Every row gives one point. Each copy is the shape, with its points in the same order, stretched, turned, moved and blurred by noise. Say if it was mirrored as well.
In the rows, zero is written as 128.

Shape, 7 rows:
[[171 144 176]
 [ 39  95  79]
 [145 129 116]
 [183 133 155]
 [174 163 148]
 [178 100 102]
 [203 104 164]]
Copy 1, 7 rows:
[[194 114 149]
 [ 27 120 164]
 [122 127 121]
 [180 111 126]
 [178 145 118]
 [130 101  94]
 [192  84 124]]
Copy 1 is: only turned
Copy 2:
[[165 103 187]
 [ 15 135  80]
 [128 119 110]
 [150  98 167]
 [159 122 147]
 [126  79 104]
 [151  56 180]]
Copy 2 is: only turned
Copy 3:
[[142 142 193]
 [113  89  22]
 [158 142 125]
 [166 150 178]
 [146 173 170]
 [207 137 127]
 [192 124 194]]
Copy 3 is: only turned

Shape, 10 rows:
[[105  82 163 162 162 134]
 [ 56  60  82 182 166  80]
 [114  38 104 139 176  85]
 [143 130 116 152 133 129]
 [174 147 121  83 164 113]
 [157  76  97 143 136 125]
 [195 144 178 107  84  94]
 [160 160 178  53  68 138]
 [ 95  79 122 145 107 137]
 [163 174 171  97  82 106]]
Copy 1 (10 x 6):
[[156 167 111  76  86 155]
 [152 150  61  98  50  80]
 [220 152  76  87  90  84]
 [161 116 128 146 108 144]
 [179 121 159 149 166  91]
 [208 106 106 132  95 120]
 [191 108 228 167  98 132]
 [139  62 246 131 136 126]
 [151  97 112  85  73 120]
 [148  96 242 164 110 123]]
Copy 1 is: mirrored
Copy 2 (10 x 6):
[[160  68 126 187 124 138]
 [100  60  54 202 135  72]
 [150  45  91 147 120  73]
 [145 142 106 153 104 128]
 [160 153 144  94 157  95]
 [156  95  92 117  87 115]
 [189 182 194 107  64  91]
 [127 185 236 103  75 120]
 [106  83 123 159  69 129]
 [149 195 197 130  83 106]]
Copy 2 is: only turned
